Each row of a before or after table is a point. One or more steps were done to the points. Then noise was added and the rows were shuffled. The steps act on how far a point lies along the listed directions, d1 being the first. What was done? A step turns or swaps two directions, mirrors them in a line or flattens them onto one, adds a multiple of one to another, or multiplies one. Angles are multiples of 10 degrees, from the lower direction toward the higher: turns from -170 to 170, lines from 10 to 170 but not 90. Use the fewest steps. Two steps may share a direction if one is a turn and the other turns, adds or multiplies; they go together, in the order done. Otherwise the lowest direction goes first.

Directions:
(1): +0.25  +0.51
(2): +0.51  -0.25
Before (13 x 2)
-0.40  +0.00
+0.16  -0.46
-0.08  -0.56
-0.23  +0.11
-0.65  +0.28
-0.12  +0.05
+0.43  -0.11
-0.52  -0.16
-0.94  +0.59
+0.21  +0.15
+0.39  -0.02
-0.42  +0.20
-0.06  +0.90
After (13 x 2)
-0.26  +0.39
-0.30  +0.04
+0.53  -0.17
+0.42  +0.35
+0.13  +0.42
+0.14  -0.40
+0.31  -0.63
-0.59  -0.77
-0.25  +0.23
+0.34  -0.25
+0.07  -0.26
+0.35  -1.07
+0.06  -0.13
Steps: turn d1 and d2 by -140 degrees

Directions:
(1): +0.43  +0.68  -0.11  -0.03
(2): -0.46  +0.33  +0.35  -0.46
(3): +0.45  -0.29  +0.09  -0.60
(4): -0.23  +0.02  -0.72  -0.29
Before (14 x 4)
-0.19  -0.53  -0.33  +0.18
-0.27  -0.05  -0.44  -0.13
-0.12  -0.25  +0.08  +0.43
-0.68  -0.34  -0.72  +0.05
+0.15  -0.43  -0.71  +0.15
-0.37  -0.40  +0.27  +0.30
+0.14  +0.24  -0.47  +0.37
+0.39  +0.37  -0.18  +0.28
-0.05  -0.37  -0.15  +0.16
+0.51  +0.03  -0.20  -0.10
+0.63  -0.23  -0.51  +0.83
-0.26  +0.32  -0.54  -0.51
+0.55  +0.20  +0.27  -0.40
-0.62  -0.01  +0.08  -0.08
After (14 x 4)
-0.30  -0.25  -0.33  +0.57
-1.03  -0.17  -0.67  +0.22
+1.03  -0.10  +0.20  -0.66
+0.33  +0.18  +0.11  -0.71
-0.26  -0.04  -0.43  -0.04
-0.08  +0.68  +0.06  +0.05
-0.65  -0.27  -0.03  -0.14
-0.42  -0.14  +0.07  -0.18
-0.80  +0.79  +0.44  -0.34
-0.53  +0.71  -0.14  +0.15
+0.19  +0.02  -0.84  -0.19
-0.49  -0.27  +0.27  +0.49
-0.57  +0.06  +0.20  +0.29
-0.59  +0.06  -0.16  -0.66
Steps: multiply d2 by -1; multiply d3 by 2

Directions:
(1): +0.01  +0.04  -0.35  -0.04  -0.66  +0.27  -0.69  +0.45
(2): -0.22  +0.39  -0.58  +0.69  -0.26  +0.08  +0.44  -0.18
(3): -0.55  -0.34  -0.28  +0.28  +0.34  -0.58  -0.53  -0.11
(4): +0.44  +0.17  -0.17  -0.21  -0.26  -0.24  -0.31  -0.90
Before (8 x 8)
+0.05  +0.02  -0.05  -0.14  +0.02  -0.06  +0.16  -0.35
-0.33  -0.20  +0.26  -0.15  +0.12  +0.01  -0.39  +0.96
-0.17  -0.05  +0.11  +0.22  +0.14  -0.27  +0.31  -0.56
-0.08  +0.14  -0.27  +0.01  -0.02  +0.52  +0.57  +0.93
+0.43  +0.13  +0.57  -0.35  +0.31  +0.15  +0.27  +0.33
-0.21  -0.01  +0.00  +0.20  +0.67  -0.62  +0.50  -0.70
+0.06  +0.27  +0.16  +0.06  +0.20  +0.68  +0.99  +0.48
-0.23  +0.00  -0.45  +0.29  +0.22  -0.73  -0.10  -1.23
After (8 x 8)
-0.23  -0.06  -0.30  +0.14  +0.34  -0.82  -0.23  -1.17
+0.07  -0.27  +0.63  -0.57  +0.58  +0.38  +0.31  +0.60
-0.18  -0.14  +0.31  +0.09  +0.24  -0.32  +0.12  -0.49
+0.04  -0.05  +0.02  -0.23  +0.09  -0.04  +0.06  -0.35
+0.34  +0.39  +0.36  -0.07  +0.12  +0.30  +0.61  +0.27
-0.18  -0.04  +0.11  +0.14  +0.68  -0.69  +0.43  -0.72
-0.39  +0.30  -0.21  +0.38  -0.28  +0.29  +0.26  +0.88
-0.05  -0.20  +0.08  -0.42  +0.28  +0.29  +0.06  +1.06
Steps: mirror d2 and d3 in the line at 70 degrees

Directions:
(1): -0.23  -0.75  +0.28  +0.01  -0.16  +0.17  -0.76  +0.34  -0.32  -0.45  -0.23
(2): +0.52  -0.05  +0.09  +0.37  +0.11  +0.74  -0.15  +0.28  -0.36  +0.59  +0.51
(3): -0.30  +0.21  -0.32  +0.57  -0.04  -0.30  -0.30  +0.82  +0.60  +0.17  +0.10
Before (13 x 11)
+0.54  +0.15  +0.12  +0.14  +0.23  +0.35  +0.27  -0.28  -0.16  +0.42  +0.42
+0.17  -0.13  +0.12  +0.34  -0.02  +0.20  -0.50  +0.46  -0.08  -0.02  +0.04
-0.30  -0.01  -0.04  +0.16  +0.02  -0.12  -0.12  +0.58  +0.25  +0.02  -0.27
-0.05  -0.46  -0.06  +0.15  +0.10  +0.29  -0.34  +0.48  -0.06  +0.23  +0.25
+0.10  -0.43  +0.26  +0.26  -0.07  +0.43  -0.44  +0.17  -0.28  +0.03  +0.09
+0.27  -0.49  +0.29  -0.01  +0.10  +0.68  -0.29  -0.18  -0.67  +0.01  +0.03
-0.02  +0.25  -0.28  +0.23  -0.23  -0.26  +0.07  +0.31  +0.60  -0.01  -0.02
+0.29  +0.45  -0.07  +0.28  +0.01  +0.04  +0.45  +0.01  +0.25  +0.57  +0.08
-0.13  -0.41  +0.34  -0.54  +0.05  -0.22  -0.07  -0.49  -0.43  -0.38  -0.14
-0.38  -0.35  +0.21  +0.01  -0.17  -0.16  -0.08  -0.17  -0.01  -0.48  -0.09
+0.08  +0.19  -0.03  +0.11  +0.19  -0.10  +0.18  +0.13  +0.10  +0.24  +0.44
+0.14  +0.18  -0.16  -0.02  +0.02  -0.50  +0.45  -0.44  +0.38  -0.10  -0.05
+0.15  -0.23  +0.13  -0.41  +0.07  +0.19  +0.03  -0.62  -0.41  -0.24  -0.23
After (13 x 11)
+0.20  +0.12  -0.04  -0.46  +0.10  -0.04  +0.45  -0.84  -0.14  -0.15  -0.24
-0.32  +0.05  -0.25  +0.11  -0.36  -0.45  -0.12  +0.30  +0.63  -0.38  -0.27
+1.19  +0.27  +0.20  +0.54  +0.40  +1.14  +0.25  -0.07  -0.50  +1.21  +1.10
+0.34  -0.67  +0.04  +0.45  +0.17  +0.90  -0.59  +0.74  -0.41  +0.68  +0.61
+0.93  -0.24  +0.28  +0.37  +0.28  +1.42  -0.17  -0.01  -0.94  +0.86  +0.63
-0.79  -0.23  +0.12  -0.25  -0.21  -0.72  +0.07  -0.35  +0.26  -0.86  -0.41
-0.36  -0.05  +0.17  -0.83  -0.01  -0.78  +0.36  -0.85  -0.05  -0.60  -0.43
-0.25  +0.23  -0.25  -0.31  -0.08  -1.09  +0.62  -0.67  +0.72  -0.60  -0.40
-0.53  -0.18  +0.00  +0.02  -0.08  -0.27  -0.33  +0.60  +0.26  -0.33  -0.44
+0.31  +0.11  +0.01  +0.29  +0.17  +0.21  +0.03  +0.31  -0.03  +0.45  +0.62
+0.49  +0.35  +0.02  +0.48  +0.06  +0.49  +0.30  +0.23  +0.00  +0.87  +0.29
+0.56  -0.49  +0.36  +0.57  +0.05  +1.10  -0.56  +0.43  -0.59  +0.57  +0.52
+0.50  -0.31  +0.25  +0.64  +0.04  +0.72  -0.74  +0.76  -0.36  +0.27  +0.36
Steps: add 0.7 times d3 to d1; multiply d2 by 3
